Every row gives one point. The last column is the point's height on a tilted bowl or saddle (a function of degree 2), plus a little noise. Along how many of its main directions does it bend up, bend down or stay straight?

Points (10 x 3):
[[-4.1  1.0  2.5]
 [ 8.4  1.0 -6.8]
 [ 6.2 -2.0 -1.1]
 [-8.9 -0.7 -7.0]
 [ 3.5  3.3  1.4]
 [-2.9 -1.5  3.6]
 [ 0.1  3.8  3.5]
 [ 1.5 -2.1  4.4]
 [-3.0  2.1  3.4]
 [ 2.8 -6.0  1.4]]
Directions: 0 up, 2 down, 0 straight

Points (11 x 3):
[[-2.0  9.1  5.0]
 [ 2.8  8.6  3.9]
 [ 5.9 -2.8 -5.7]
 [ 2.1 -2.4 -2.1]
 [ 1.6  2.3 -3.2]
 [-2.8  0.7 -4.3]
 [-0.8  0.3 -3.1]
 [-0.4  5.6 -0.3]
 [ 1.7  2.6 -2.9]
 [ 5.9  2.8 -7.1]
 [ 4.0 -4.0 -1.9]]
Directions: 1 up, 1 down, 0 straight

Points (16 x 4):
[[  5.3  -6.0  -3.8   0.0]
 [  7.4   1.4  -0.2   3.9]
 [ -1.9  -2.6  -1.7   1.7]
 [  0.9  -1.2   2.6   0.1]
 [ -4.1  -6.3  -2.4   7.7]
 [ -7.1  -5.4   5.1   6.8]
 [ -4.4  -2.4   1.5   1.9]
 [  2.9   6.6  -1.6   8.1]
 [  0.5   1.4  -0.4   0.9]
 [  0.3  -1.7  -1.7   0.6]
 [  2.9  -2.2  -3.3   0.7]
 [  5.1   1.6  -1.6   2.7]
 [  3.1  -2.9  -1.0  -0.4]
 [  2.1  -8.0  -3.0   2.8]
 [-12.8  -0.6   3.6   6.7]
 [ -2.6  -4.7   2.2   2.0]]
Directions: 2 up, 0 down, 1 straight

Points (16 x 4):
[[-0.7  5.5  0.9 -3.8]
 [ 5.4  7.3  0.2 -5.1]
 [ 2.7 -7.1  2.7  0.0]
 [-6.2  0.4 -0.7 -3.3]
 [-2.3  3.6  1.0 -3.4]
 [-0.5  0.0  1.1 -1.8]
 [-2.4  5.9  3.3 -4.9]
 [ 7.1  4.9  2.2 -5.4]
 [ 0.9  4.4  1.6 -3.4]
 [-0.9 -0.2 -7.9 -3.2]
 [ 3.7  1.8 -2.5 -2.8]
 [-6.5 -1.0  0.3 -2.8]
 [ 0.2  0.3 -1.1 -1.7]
 [-0.6 -0.8  8.9 -5.4]
 [-2.2  8.5  5.2 -6.5]
 [-2.6  7.8 -0.4 -5.1]]
Directions: 0 up, 2 down, 1 straight

Points (24 x 5):
[[  0.7  -3.0   0.3  -1.6  -1.1]
 [  5.7  -1.0   3.2  -3.1  -3.3]
 [  8.6  -1.3  -5.9  -5.8  -6.7]
 [  2.9   2.6  -5.1  -5.7  -1.8]
 [ -1.7  -0.3   4.8   0.3  -1.1]
 [  0.8   2.1  -3.8  -0.1   0.2]
 [  4.0   2.7  -2.2   1.1  -0.9]
 [ -2.2   2.8  -9.8  -8.1  -6.3]
 [  0.4   2.4  -0.8  -5.3  -0.4]
 [  0.9  -0.1  -2.6  -2.0   0.1]
 [  3.3   2.6   3.8   3.8  -2.4]
 [  2.1  -2.9   1.9  -4.5  -2.7]
 [ -0.9   5.7   5.1   2.9  -2.6]
 [  3.9  -1.9  -6.9  -1.2  -3.6]
 [  0.9   3.8   3.0  -6.8  -2.2]
 [ -6.9   2.0  -4.1   0.8  -1.0]
 [  6.5  -7.8  -5.1   3.2 -11.0]
 [  0.0 -10.2  -2.1   3.2  -9.0]
 [  6.7   4.3   1.1  -7.5  -3.7]
 [ -0.3   2.3  -0.1   4.7  -0.5]
 [ -1.3  -2.7   7.4  -3.6  -5.1]
 [  0.4   0.7   4.6  -3.8  -1.6]
 [ -5.1  -1.5   2.2   5.5  -1.4]
 [  1.5   4.3  -0.9   3.3  -0.8]]
Directions: 0 up, 4 down, 0 straight

Points (38 x 7):
[[ -1.7   5.6  -0.3  -1.6  -2.6   4.1   4.5]
 [  0.1   3.6   1.1   1.0  -2.4  -4.2   3.2]
 [ -0.1  -4.3   1.9   2.2   4.5  -2.3   1.5]
 [ -3.4   0.8  -1.6  -1.4   8.3  -3.7   6.0]
 [  0.2   2.5  -3.1  -0.1   6.2   4.2   6.1]
 [ -3.3  -3.7   1.0  -0.9   3.9  -8.0   4.0]
 [  3.6  -1.4   7.4   7.9  -4.1   5.5   2.4]
 [  3.6  -4.2  -1.8  -0.8  -5.4   3.2   0.5]
 [ -2.6   9.4  -2.0  -0.5   0.7   0.0   7.8]
 [ -0.2   1.0   0.1   0.5  -3.8  -0.6   0.9]
 [ -1.7  -3.5  -4.1   1.5   0.0  -7.7   2.4]
 [  0.4   6.0  -0.8   1.5   2.5  -1.3   5.0]
 [  5.9  -0.1  -0.9 -10.7  -5.3  -5.1   3.1]
 [  1.4  -1.4  -4.5   9.0  -1.2  -3.5   3.3]
 [ -5.1  -0.5  12.9  -0.7  -1.7   4.2   6.8]
 [ -4.6   2.2  -1.2   0.6  -5.9  -2.2   3.1]
 [  1.8  -2.3  -1.8   0.2  -1.8  -2.9   0.0]
 [  1.4  -4.0   0.1  -3.5  -3.1   7.9   2.9]
 [ -4.8  -2.8  -3.1  -1.5  -3.9   0.2   1.1]
 [  1.0  -6.9   5.2  -0.4  -5.9  -3.4   1.4]
 [  0.1   8.1   5.4  -4.4   4.3   4.0   9.6]
 [  2.9   3.4   1.0   1.2   0.3   3.7   3.4]
 [  0.1  -5.9   1.6   5.6   2.7  -3.1   0.7]
 [  0.7  -0.5   5.3   4.6  -4.7   1.2   1.0]
 [ -1.5   0.3  -6.0   1.6  -4.2  -5.6   3.0]
 [  0.8   2.0   4.6   4.1   4.1  -3.5   3.9]
 [ -5.6  -9.0   0.7   4.6  -7.2  -1.3   1.5]
 [  0.4  -0.8   1.9   1.9   1.8  -1.5   1.0]
 [  1.8   3.7   2.3   2.0  -0.6 -11.5   9.0]
 [ -7.5   1.7  11.4   4.9  -2.8   4.2   6.0]
 [  0.8   1.7  -4.9   1.9  -2.7   2.6   2.7]
 [  2.1  -1.0   9.9   8.8  -7.6   4.7   3.3]
 [ -3.8  -3.0  -0.8  -6.0  -2.3   7.1   3.6]
 [ -4.3   0.7   3.4   0.4  -1.3  -5.1   3.2]
 [  2.3   0.1  -3.1  -6.5  -1.4  -2.9   0.5]
 [  5.1   3.6   1.5  -1.3  -1.8  -2.8   3.7]
 [ -1.1  -0.9   2.7   7.1  -5.3   3.5   1.1]
 [  0.0  -2.0  -1.9   1.0  -3.8   2.3   0.3]]
Directions: 5 up, 0 down, 1 straight
